Rows are points. Each copy is the shape, with its points in the same order, stretched, turned, moved and blurred by noise. Is it also mirrored, or only turned?

Shape, 7 rows:
[[ 74 -44 -42]
 [-14 -47  43]
 [-11 -45   9]
 [ -9 -35   8]
 [-35  45  37]
 [-23  23 -23]
 [-10 -19  15]]
Copy 1:
[[ 50  54  32]
 [-43  25  41]
 [-15  18  44]
 [ -5  10  40]
 [  0 -46 -12]
 [ 43 -46  12]
 [ -6   1  28]]
Copy 1 is: only turned
Copy 2 (7 x 3):
[[ 41  71  -7]
 [-63  10   1]
 [-35  16 -28]
 [-31  17 -26]
 [-29 -42   7]
 [  9 -13 -30]
 [-26   9 -14]]
Copy 2 is: mirrored

Shape (9 x 4):
[[ 32  50   2  15]
 [-20  32 -13   1]
 [  3  50 -36  34]
 [-28 -30   4 -14]
 [ 24 -49 -42  18]
 [ 21  55  18  20]
 [  3 -43  -1  -8]
 [ 26 -82  -4  -8]
 [  9  58  -7 -33]]
Copy 1:
[[-43 -16  37 -35]
 [-28  -8 -21 -27]
 [-33  21 -26 -45]
 [ 35  -2 -30  25]
 [ 60  52 -25  10]
 [-59 -20  38 -27]
 [ 43   6 -11  26]
 [ 82  30   3  52]
 [-13 -46  17 -57]]
Copy 1 is: only turned
Copy 2:
[[ 20  25  29  57]
 [-13  20 -26  21]
 [ 32  19 -10  57]
 [-22  -6 -34 -34]
 [ 45 -36   3   8]
 [ 18  43  29  46]
 [  1 -18  -6 -24]
 [ 20 -42  11 -35]
 [-49  12  -8  37]]
Copy 2 is: mirrored

Shape, 14 rows:
[[ 11   5 -10 -26  -4  19   9  21]
 [ -8  -2 -40 -36   2   6  21  15]
 [ -5  -2   1   9  10  -2 -31 -20]
 [-13  -6  41 -13  12 -23 -38  33]
 [-42  13   8 -19 -30 -12  25  35]
 [-24  -9  38 -52 -13 -48  13  41]
 [ -9   4  47 -23 -15 -22 -18  22]
 [ 37 -52 -17  19  -4  22 -33  -7]
 [  4 -26  -6  12  12  43  14   5]
 [-33  27  -2  -4 -36 -35  27  32]
 [ 26 -33  13  30  17  -4   2 -21]
 [ 42  -4 -16  13  17  23  -2   2]
 [ -3 -35  36  -9  23 -19 -25   7]
 [-18  24 -49  39  -5  -4  25  42]]
Copy 1 (14 x 8):
[[ 32 -13 -18  -3  -1   5 -34  10]
 [ 39 -37 -12 -14  36  12 -10  13]
 [  9   4  -2  -3 -14 -29   4   4]
 [ -3   5 -45 -23 -23 -48 -24   4]
 [-24   3 -44  -2  41   6  -7   8]
 [-10  13 -50 -44  43 -21 -21   7]
 [-11  27 -45 -23   4 -27 -23   6]
 [ 47 -42  10   9 -12 -36  -3 -47]
 [  4 -37   3  15  -4 -11 -32 -12]
 [-17  12 -44  18  53  -5   5  22]
 [ -2  -4  11  16   9 -57 -19 -16]
 [ 36 -23   4  34 -19 -31 -36   8]
 [  4 -10 -16 -36  -2 -51 -19  -9]
 [  0 -46 -34  60  20 -26   2  34]]
Copy 1 is: mirrored
Copy 2, 14 rows:
[[-27  -1   2  28  -6  -7  23  12]
 [-35  23  14  14  -9   3   1  29]
 [  0   0 -16 -16 -19  -3 -18 -10]
 [-16 -17  -1 -37  27 -28  22  -2]
 [ -2  32   9 -11   8 -10  51  35]
 [-29   7  30 -40  42   3  58  18]
 [-15 -10   3 -21  24  -5  43  -3]
 [-44  11 -27  14 -12  -5 -32 -40]
 [ -7  14 -23  32   5 -11 -14   6]
 [ 23  40  28  -7  -4 -14  58  13]
 [ 18   5   2  16  11  -1 -15 -36]
 [ -2  -5   5  42 -16 -21  -8 -28]
 [-15 -11  -1 -29  37  -7   0  -9]
 [ 41  47  18  25 -28 -64  12  -4]]
Copy 2 is: mirrored
Copy 3, 14 rows:
[[ -1 -13 -32  15  -1  -1 -20 -22]
 [-41 -18 -43  25  11 -18 -24 -19]
 [ -5 -27  40 -39   5 -12  34  -2]
 [ 25 -78 -16 -50 -31  14   5  14]
 [ -8   0 -85 -30 -14 -27 -24  11]
 [  4 -69 -93 -17 -48 -25  -8   0]
 [ 30 -47 -38 -46 -36  -8  13  -3]
 [ 32 -25  74  -1  -6 -25 -27  20]
 [ -3   8  21  32 -20 -13 -21  25]
 [  5   7 -84 -29  20 -34 -12   3]
 [ 33 -17  58  27 -16 -38  24  25]
 [ 24  -5  35  38  24  -1  -2  -9]
 [ 16 -74  19 -17 -48 -13  16  21]
 [  4  29 -33   1  73  -7 -40  30]]
Copy 3 is: only turned
Copy 4, 14 rows:
[[  7  -3  -7 -47   3  -5  12  -1]
 [ -4  14 -13 -52  21 -36  43  -1]
 [  5   9   0   5  17   3 -17  33]
 [ -4  -1 -30 -18  35  39 -35  -1]
 [-20  -1 -13 -30  44 -16  35 -50]
 [-14 -23 -52 -48  51 -10  -4 -21]
 [ -1 -20 -18 -27  32  18 -28  -6]
 [-27   6  -9 -17 -37  13 -36  60]
 [  4  26 -17 -16 -25 -10 -18  -6]
 [-24 -15 -10 -17  45 -15  61 -39]
 [  8  -2 -38  12 -34  -3 -34  43]
 [ 17  -1 -11 -20 -34   8  -3  37]
 [  2   6 -46 -11  14  12 -51  24]
 [-28  16  -3  -5  11   1  95 -23]]
Copy 4 is: only turned

Shape (14 x 9):
[[ -3 -16   1  21  14 -29  22  22 -33]
 [ 13  13   3  65  28  -1  58  40  19]
 [ 20 -10  -3 -34 -23   0  -4   3  -8]
 [-17  12   7 -42 -11  30 -13  -3 -26]
 [-17 -18   3 -28  25  -3  -3   4   0]
 [ 30   8   7  -4  14  17  -8  21 -29]
 [-11   9 -61 -21   9   6 -16   1 -16]
 [ 76  -1   2 -24  36  13  -6  -4 -23]
 [ 16 -12  -1   9  11   7  -6  49 -15]
 [-25  13   6 -40  28 -24 -16  14 -22]
 [-10 -11  -6  -6  16   7 -19   2 -15]
 [-13 -12 -13 -15   9  31  81  19 -19]
 [  2  -1 -10 -33  27  20 -12  26 -11]
 [-16  -8 -11  58  36  26  27   5  14]]
Copy 1 (14 x 9):
[[ -2  32  28 -11   2  14  31  -4  30]
 [ 95   0  25  -4   7  42  21  15  26]
 [-20   9   0  -4  25 -16  -1  23  -5]
 [-58 -13   2  -4  16  -4 -32  15  16]
 [-21  16 -27  -2   5 -14 -10 -18  17]
 [  5   1   6 -20  -6   1  21  39  34]
 [-47   5  26 -27  -9 -48 -27 -21  -3]
 [ 29 -20 -33 -26 -17 -36  55  40  33]
 [ 14  43  13 -11   2   4   6  47  40]
 [-55  14 -21 -23  -8  18 -19 -17   3]
 [-29  11  -7  -1 -13 -22  -3  -2  24]
 [ 17  -3  49 -26  69  -9  -2  -7  35]
 [-10  19  -7 -24   7 -16 -17  23  27]
 [ 44  -5  14  13  -9 -15   9 -18  48]]
Copy 1 is: only turned
Copy 2, 14 rows:
[[ 16 -16  12 -36 -40 -19 -13 -13  19]
 [ 38 -30 -23   6 -28 -37 -56 -39  -1]
 [-15   1 -19  -3 -23 -16  17  31  -2]
 [-23  -8   3  29  -2   6  31   9 -17]
 [ 16   0   7  -5  -5 -21  21  26 -13]
 [-17 -24 -21  -8  -4  -5   8  -6  -7]
 [  1  -7 -17   9 -23 -19  53 -32  14]
 [-31 -31 -24 -17  24 -30  16  34   0]
 [ 11 -23 -32 -21 -26  -8   4 -16 -11]
 [ -6  17  23 -10   3 -12  28  -9 -17]
 [ 17  -5  -5  -6  -5  -6  24   5   6]
 [-15 -71  10  20 -62 -47  -7  12 -17]
 [ -5 -19 -18   3  -5 -17  31   2 -26]
 [ 55 -31  -7  20 -10 -18 -18 -18  13]]
Copy 2 is: mirrored

Shape (18 x 12):
[[ 19 -45  19 -38 -27 -49  15  33 -40  44  11  -1]
 [ 45  43   9 -18  -3 -56 -49  12  16  -1 -23 -13]
 [ 52  13   3   7   1  14  41 -39 -17   5  24 -15]
 [ 57  -4 -27  38   0  13 -47   4   8 -29   4 -18]
 [ -3   3  19  38  39   5  12 -19 -19  27  49 -46]
 [ 16 -45 -35  -5  26  24  -9   6  -2 -26  27 -24]
 [ 38  24 -43 -14   4  32 -26 -17 -23  -9  20  30]
 [ 10   2  39 -17  13 -43 -49  12 -31   3 -13  -6]
 [  5 -30  39 -36 -32   9 -11 -40 -38  10 -13 -49]
 [-31 -36  24  16 -15 -54  22 -15  11 -39 -34 -13]
 [ 16   3 -32  39  -9  22 -54 -26   8  10  -7  22]
 [-14 -40  18  22  43 -26  14   1  45 -32  40  -9]
 [ 48  -6 -26   9   4 -47 -37  -4 -27  33  30  -9]
 [ 24  13  19  34 -12  10   5 -52 -21  17 -48 -28]
 [ 33  43 -16 -33 -37 -25  -2 -24  44 -33  47   4]
 [ -4  -9 -10 -36 -22 -56 -22 -39  -1  25 -31  10]
 [-34  18 -28  20  38 -22 -25  26 -41  30  14   1]
 [-24 -36  -8 -23  25  29 -47  10   3  38   3 -24]]
Copy 1:
[[  5 -80  26  66  50   2  44  31  56 -15 -20 -14]
 [-48 -28  10 -14 -37 -13  50  95 -15  14 -57  15]
 [-27 -34  11  28   2 -17 -45  -5 -10  -6   7  -1]
 [-16 -25 -12 -57 -40 -31 -23  11 -20 -38 -64  12]
 [  1 -51  42 -36  23  18 -75 -12 -26  15  -8  16]
 [ 24 -25  10  -6 -21 -10 -11 -33  -3 -42 -44  41]
 [-49  -6   0   8 -45  13   4 -17 -44 -49 -34 -10]
 [  5 -43  52  -4   7   4  49  60 -27 -10 -34 -10]
 [ 39 -27  59 -12  -3  11  18  27  47 -13  44 -17]
 [ 76  39  -9  19  24   4   7  29  17  46 -21   6]
 [-11   0 -25 -54 -60  47   1 -17 -22  -7 -19 -28]
 [ 65 -20 -20  13  17  17 -38  -5 -40   6 -44  63]
 [-32 -64  27  -4 -29  34  -9  44  18 -10 -82 -16]
 [ -1   2  14 -39 -26  -1 -36  11   7  32  34 -54]
 [-29  14 -35  35 -24  12  20  71 -13  -4 -26  62]
 [ 13   9   6  28 -41  57  56  34  35  38 -30 -38]
 [-39 -11  35 -24  12  33  -4 -20 -21  12 -67 -11]
 [ 17 -57  23 -46 -25  36  25 -31  21 -13   1  14]]
Copy 1 is: only turned
Copy 2 (18 x 12):
[[-46  -4  79  90   2 -30 -40  43  -2 -23   1   9]
 [ -3   2  26   9   6 -57  -8 -45  48  10  32   7]
 [ 14 -32 -26  32  -3 -24   2  -4 -60  18   2   7]
 [ 22  44 -22 -23 -25 -27  21 -45   4  -3   4 -10]
 [ 22   1  31  -6   7 -33 -16 -42 -66   4 -20   5]
 [ 39   9   9  11 -38  31  26   9 -12  -5 -14   3]
 [ 22 -11 -39   3 -50   9 -38  18  16  51 -12   0]
 [ -6  21  64  59  19 -41 -18 -29  29  15   6   1]
 [  6  -5  38  78  29  -9 -12  38 -34   5  24 -39]
 [-48   4  30  35  80  11  63 -18 -16 -29   1  21]
 [ -2  35 -21 -47  -8 -12 -43 -14  23   0 -22 -17]
 [ 14 -16  44  16  18   9  53 -35 -33 -26 -46  10]
 [ -9  26  37   5 -15 -73 -29   9  16  -5  -4  12]
 [-11  21 -30   9  63 -35 -12 -26 -29 -12  29  -1]
 [ -3 -69 -20  -7 -43 -12  22   3   4  45  -4 -16]
 [-49 -24  25  31  47 -17 -23  47  37  -2  15  10]
 [-20  23  41 -30  -6 -14 -59 -26  16  25  -9  40]
 [ 24   5  50   9 -22  15 -54  18  15 -12 -12 -17]]
Copy 2 is: only turned
